Rows are points. Before rounding, the points of a table are all equally far from one centre. They may lie mostly on one side of it. Write the centre, to within rounding.

Points (9 x 2):
[[-15  16]
 [-14   7]
 [-11  -3]
 [ 64 -41]
 [ 38 -41]
 [ 14 -32]
 [ 29 -39]
 [  5 -25]
 [-13  41]]
Centre: [49 22]

Points, 11 rows:
[[-21  27   5  40 -62  11]
 [ -8 -13  21  38 -46  34]
 [ -9  38   8  47 -55 -19]
 [-38  29   6  58 -27 -20]
 [-13  27  19  70  -9 -14]
 [ 13  22 -18  50 -39 -11]
 [ 17  30  12  45 -30  28]
 [ 31  21  27  55 -15  -7]
 [ 11  24  -2  56 -48  -4]
 [ -7  17   9  61 -55  -1]
 [ 21  33  -4  45 -27  17]]
Centre: [ -9   8  15  20 -20  -7]

Points:
[[  3  49  30   1 -31 -11  27  27 -20]
 [ 16  36  42  34  14  12  24  58 -18]
 [ 27  41  51 -13 -29  21  35  33 -18]
 [ 26  37  62 -17 -34  18  35  27   4]
 [ 30  28  88   7   4   1  -2  55  -6]
 [ 38  47  19  -7  -8  20   0  60 -13]
 [ 35  59  50  24  10  39  31  15   9]
 [ 39  29  49  17 -19  37  20  44  28]
 [  5  31  17  15 -23  30  36  42   3]
 [ 48  12  67   9 -21   0  21  39 -29]
 [ 21  43  32   5 -39 -19  -4  44   7]
 [  3  16  31 -12 -30   6  12  63  -1]
 [ 25  33  39 -24 -23  46  22  16 -31]
 [ 55  37  64  24  -3   6  26  39 -14]
 [ 15  44  28 -18 -24 -17  26  36 -20]
 [ 45  13  56  15 -43  41   8   7 -16]]
Centre: [19 15 38  3  6  9 -4  9  0]

Points:
[[ -7   9 -36 -31  53   5   3  26 -18 -25  43 -16 -12 -25]
 [ 18  26 -32 -14  69  27  31  22 -20 -33  44  53  -6  -4]
 [ 48  26 -40  10  50  31  20  29 -21 -32  29  41   5  -4]
 [ 56  27 -60 -19  58  28  22   6  14 -58  16  53   8  -6]
 [ 15   6 -74 -20  28  10  -3  14 -11 -26 -18  36 -16 -27]
 [-11  11 -61 -11  64  23   9  -4 -17 -22  17  57 -51   0]
 [ 10  44 -42 -43  18  41  27  11   2 -18  31  65  -1  16]
 [ 30   9 -55 -11  70  31  19  13 -25 -75  -1  40 -12 -22]
 [ 25  79 -47 -17  42  18  31  -5  20 -23  36  21 -26 -16]
 [ 25  40 -48 -26  52  -1  16  20 -23 -35  35  48   5   7]
 [ 22  19 -51 -19  48  16  37  34  -1 -28  37  41  -7  -7]
 [ 39  42 -57 -43  20  33 -13   3 -31 -38 -11  47   5  19]
 [ 40  27 -34 -22  17 -18  27  39  -9 -28  -3  31  -6  35]
 [ 12  44 -35  25  28 -17  32  18 -17 -53  13  34  -7 -20]
 [ 33  34 -53 -25   2 -19  18 -11 -32 -52   0  -2   2  -2]
 [  3  45 -42 -33  10   0  13  18 -23 -49  31  35 -23   4]
 [ 11  43 -15  -9  34 -14   0  34 -28 -25 -24  58  18   0]]
Centre: [ -7  23 -13  -4  49  31   9 -19  18 -38 -15   2   4  25]

Points (23 x 20):
[[-20  -2  46  47 -58 -22   6 -45  13  37 -79 -21 -10  34  18   1 -47 -47
   -8 -21]
 [-32   1  43  28 -70 -20 -10 -20 -10   1 -26 -44  14  14   2 -14 -47 -61
   21  -8]
 [-28 -16  28  48 -40  -9  19 -21   3  -2 -51 -37  18  -1   9 -19 -10 -81
   15 -31]
 [-17   7  43  29 -42 -25 -24 -46  55 -52  -9  -8  16 -18  34   1 -50 -31
  -38 -38]
 [-17  33  45  36 -61  -8  15 -47  32 -24  -5 -49   5  -4   7 -13 -21 -56
   11  -7]
 [-33   4  54   9 -65 -52   7 -51  10  -2 -34  -5   2 -19  14   6 -65 -31
  -13   4]
 [-58  -6  38  12 -71  19   4 -39  17   7 -40  -2  20  16   3  -9 -29 -51
   10 -45]
 [-41  22  28  28 -53   4  16 -15   0  -5 -41 -37 -36  20  10  -5 -26 -69
   19  -2]
 [-27  16  55  43 -47 -18   7 -42  34  -9   5 -51  13  -1  -3 -28 -36 -40
  -11 -17]
 [-20   9  45  17 -69 -29  46 -36  29 -25 -28   6   7 -16   8 -35 -13 -47
   14 -19]
 [-37   9  38  29 -43 -23  18 -53 -12   5 -13  -1  -2  -1 -12 -34 -27  -8
   26   0]
 [-47  17  64  32 -36 -14  -3 -35  31   8 -24 -36  -1  27 -19 -27 -27 -42
   13  10]
 [-41  23  27  29 -46   5 -11 -46  13   9 -53 -25 -27  22   6 -53 -32 -37
    3 -16]
 [  0  35  30  46 -22  -7  11 -53  32 -37 -50 -25  -7 -18  33 -33 -45 -24
    7 -32]
 [-34  -5  24  38 -63  11  21 -45   1   0 -57   0   9  -3  -1 -55 -31 -21
   17 -30]
 [ -4  29  48  58 -58 -32 -15 -54  33 -29 -25  -9  -2   8  13 -10 -47 -23
  -11 -28]
 [-14  -9  40  34 -32   4   6 -36  32 -24 -29 -34 -25 -11 -55 -19   2 -44
   23 -10]
 [-39  16  38  53 -48   6 -10 -50 -15   7 -37 -13 -36   9   4  -3 -14 -28
  -41   3]
 [-43   2  73  24 -60   7  22 -34   8 -26 -39 -44   1 -15 -18  -3 -46 -26
  -14  23]
 [-49 -25  25  26 -46 -10   4 -24  19 -32 -15 -74 -26   2  21 -28 -41 -38
   12  -5]
 [-29   1  49  44 -53  14 -13 -64  -1 -30 -32 -33 -10  -2  -3 -50 -34   0
   -4  11]
 [ -4  24  50  45 -80  -4 -18 -18  49 -36 -30  -3   8   9  12 -22 -41 -51
   38  -7]
 [-50  22  23  25 -35 -34   1 -49  34 -17 -52 -31 -14   4   5  -8 -40 -17
   -4 -24]]
Centre: [ 27 -32  11   1 -27  19   5 -18  33  -3 -27  -3   7  19  18   1 -32 -22
 -17  19]

Points (29 x 24):
[[-41  -8  13 -15 -43  34 -11  36 -64  20  42   3 -23  24 -23 -19  21 -13
   19 -16 -54  22 -52  -9]
 [ -5 -18  12 -25 -34  11 -25  50 -41  56  51 -67 -15   4 -65  -7 -16 -28
   12 -10 -28  -7 -12 -27]
 [-22   3   4 -27 -29  59  -5  50 -45  39   6 -38  -9  32  29 -46  35 -41
    2   6 -42  -6 -46 -10]
 [ 40 -25  11 -12 -27  23   2  67 -54   0  47 -32 -27  19   7 -19 -14 -12
    0 -13  -8   8 -25   5]
 [-25 -61  10 -27 -23  49  -1   9 -27  -6  30 -45 -20  11  21 -29 -23  -2
   26 -19 -56  -2 -48 -29]
 [-47   3  27  -6 -25  49   6  54 -25   2  63 -44 -15  42   0 -26   0 -64
   51 -39 -57  10  -7 -20]
 [ -2   5   8   9 -51  -2   2  17 -44  14  24  11  31  35  29  14 -17 -21
   28 -16  -2  24 -18 -42]
 [-11 -30   7   1 -42  -2 -33  27 -42  19  61 -58  -9  57   5 -29   2 -10
   46  -1  18  14  15  12]
 [-38   5  13  -9 -36  31  10  12 -55  15  33 -45 -17  -1 -25 -10  27  11
   22  10 -33  21   5 -64]
 [-20 -33  70   9 -15  29 -34  35 -21  -7  20   8 -37  26 -20   4 -30   4
   64   5 -18  32 -14 -23]
 [ -8   2 -10   2 -18  63  16  20  -5  -6  69 -17 -35   8 -21  -8  -3 -47
   44   2 -38  22  -1 -54]
 [  7 -27  43  -9 -56  12   5  28 -20  22  39 -49 -44  22 -19 -51  23 -14
   35   9  -4 -32 -37   5]
 [-44 -39  15 -39 -40   6 -23  33 -37   7  50 -32 -28   2 -13 -20 -52 -22
   25  23 -10  33  42  -3]
 [-25   3  30  22 -39  45  36  66 -25  21  47 -31  -3  50 -33 -24  19 -25
   24   0 -18  -3 -14 -33]
 [ -4 -26  31 -17 -32  12   6  44 -37  25  59  -7 -60  27 -46 -10   0  -4
   34   2 -12   1 -59 -15]
 [ 22 -14  14  35 -30  12   0   0 -19  34  32  15  17   8 -22 -30   6   4
   32 -33 -27  13 -49 -22]
 [-16  19  54  13 -57  38  -3  55  -5  47  -3 -28 -12  27 -10  -2  39 -64
   64  28 -18   4 -21  -1]
 [-65 -29  21  -3 -29  16 -26  56 -17  55  48 -53 -37  64 -30  -5 -11 -36
   22  -5  -2  63   6 -32]
 [-14  16  -2   5 -18  -1  53   3 -62  26   6 -72 -36  33 -12  -1 -18 -38
   64   5  -4 -15 -26 -16]
 [ -1 -52  15  -3 -24  25 -22   5 -33  15  57 -56 -29 -23   3 -50  -8 -79
   18 -40 -22  38 -24 -34]
 [-32  -6  22 -52 -37  -9   4  80  -4 -31  45 -66  -9  -4 -28 -14 -19 -30
    0 -23   2  13  21 -24]
 [-45 -20  32  -4 -21  -4 -26  51 -52  75  77 -20 -30  32 -43  -1  11 -40
    3  -6 -22  13 -52  15]
 [-58 -12  16   5 -46  34  18  15 -58 -15  20 -71 -35  23 -32 -49   7  -6
   36 -13   6   7 -18  -3]
 [ -3 -27  50   3 -54  26  27  36 -27   4  55 -32 -42  32   9 -38   2 -38
   16   3 -31  -8 -28 -34]
 [-24  31  32   3 -36  14  10  41 -28   9  49   3 -41  22 -35 -22  32 -46
   61  28 -24  28 -13 -36]
 [-30 -12 -12  -3 -31  20   4  69 -15  22  60 -17 -22  27 -48 -42 -23   3
   38  33 -27 -17 -34   2]
 [-17 -46  35  -2  -3   5  29  23 -63  20  55 -11 -35  10  13  18  -6 -25
   44  15  20  -5  20 -41]
 [-63 -19   6  17 -22  -7 -35  49 -35 -10  65 -41 -52  38  10 -27  25 -68
   32  -1  -5   4 -23 -60]
 [ -5 -25  44   2 -46  19 -17  57 -34   4  37   2 -26  30 -31 -26  13 -56
   44 -20   0 -29 -12 -12]]
Centre: [-43  -4  13   5  11  -2  -5  27   8  23  15 -35 -18  -7   5  -3  -1 -35
  16  -5  -5  14 -23   4]

Points (31 x 24):
[[ 10 -41 -11  12   6 -28  16 -47  14   1  34 -65 -33   7   8   1 -22  90
  -23   9  14  18   0  16]
 [ 16 -37  15  -5 -15 -39 -17 -23  21 -12  47 -50 -37  41   7 -17 -36  39
  -16  -8  -7  43  -9  37]
 [ -6 -31  23  -7 -13   2 -10 -18   5 -54  12 -30 -34  50  16  25 -48  73
  -56  14  -4  30  -7  -4]
 [ 27 -34  33  30   9  -8  -7 -41  29 -19  22 -19 -24  48  33 -10 -67  67
  -23  29 -11  28   1  -5]
 [-31 -38   0  -6 -42 -32 -35 -48  -8 -26  30 -65 -16  30  24  -3 -22  63
  -28   8 -22 -37  13   9]
 [ -9 -29   7   2 -34   5  10 -37 -12  15  21 -72 -24  22   8 -28 -40  89
  -36 -12 -10  -3   1 -13]
 [-28 -56  -6  21 -19 -38 -15 -24  16  13  29 -50 -23  19  17  16 -81  65
  -18 -17   2  18 -29  20]
 [-33 -33 -14 -10   5  -3 -27 -47  10 -16  53 -55  -9  20  47  13 -53  47
  -52   1 -37  -6   9  -4]
 [-37 -34 -11  31 -31   8   2 -22  22 -15  28 -64 -25  50  17 -22 -32  61
  -46  33  -7  14  31  16]
 [-18 -23   0   5 -15  12  -3 -58   8 -11  40 -57 -21  42  18 -10 -63  52
  -65   3  -8  19  -8   5]
 [ -6 -15   4  34 -33  -2 -12 -26  12 -16  24 -49 -51  77  20  17 -68  60
  -51  13  16  -8   3   1]
 [-37 -52 -20  52 -24 -10 -23 -28  17 -10  36 -49 -42  32  11 -21 -59  68
  -24  18 -17 -10  -4   9]
 [-11 -61 -16  18 -30  -5 -35 -27   4 -19  18 -46 -45  46  34   0 -46  81
  -28  34  -6  16 -14  10]
 [-19 -29 -16  15 -25 -16  15 -55  -6   3  27 -69 -25  53  34 -16 -35  44
  -31  -4  10 -30 -18  24]
 [-23 -27 -19  15 -32   3  -1 -34 -18 -19  33 -64 -27  32  40  -7 -36  56
  -29   0 -25  23 -23  19]
 [-13 -36  16   4 -11 -11 -24 -57   2  15  18 -43 -54  50 -10 -39 -42  76
  -33  23  -5  17   6   8]
 [-15 -14  13   7 -31   0  -2 -33 -25  28  18 -47 -56  33  48 -18 -36  58
  -55  44   8 -10   7   0]
 [-25 -31 -28  15 -15 -21 -13 -58  -2 -12  20 -56 -21  19  32  -9 -52  68
  -24 -19 -16  22 -30   3]
 [-41 -47   0 -14 -35   7 -43 -60  -1  19  27 -50 -21  56  32  -6 -23  31
  -39  12   2  28  -2 -25]
 [ -1   1  15 -32 -12  -8   9 -24  17 -28 -10 -65 -29  46  36  18 -48  61
    6  11   2  12 -25   5]
 [-18 -59  -5   9  -4  -2  -8 -42 -41 -25  10 -59 -21  41  25 -16 -53  58
  -21  28 -14  -7 -28  -6]
 [ -9 -14  21 -20 -23   0 -11 -27  -6   2  23 -50 -17  47  66  10 -26  53
  -34  16  -3  19 -41  -7]
 [ -1 -45 -46   2 -26   7  -7 -40   5   0  22 -66 -18  56  -1  -4 -62  55
  -24 -12  -5  23  -6  11]
 [ -4 -28  -4   2 -26 -29  -2 -72  40 -17  49 -49 -40  46   6 -22 -43  62
  -11   1   0  18   1  -9]
 [-35  -9  25  12 -35 -40 -29 -24 -15 -32  39 -61 -21  46  17  25 -34  66
  -18  33  15 -11  -8  -9]
 [ -1   8  -4 -22 -22 -10 -21 -29 -20   9  18 -55   7  41  24  -2 -33  78
  -14   8  31 -13 -17  -6]
 [ 12 -37  -6  -2   0   4 -31 -44 -23 -18  27 -60 -40  47  14   1 -56  71
  -38 -20  -6  18   2   0]
 [-52 -17   4   0   7  -2 -22 -48  10   4  22 -47 -18  21  43  13 -69  77
  -37  19  -3   1  -5  18]
 [-17 -28   8 -17 -54 -50   5 -36 -14  11  14 -54 -31  27  -2  20 -22  82
  -49  18  -4   2 -10  10]
 [  0 -40 -12  -2 -21 -28 -14 -48  22 -56  38 -22 -16  24   8  -2 -48  63
  -33  -1   9  29   7  17]
 [ -9 -32 -42  -4 -45   5 -27 -26   9 -33   9 -50 -42  34  19 -15 -59  56
  -30   0 -21  12  -5  16]]
Centre: [-10 -28   2   6  -9 -17  -6 -17   8   6  10 -25 -25  25   9  12 -32  27
 -15  10  -5  -3  12 -14]
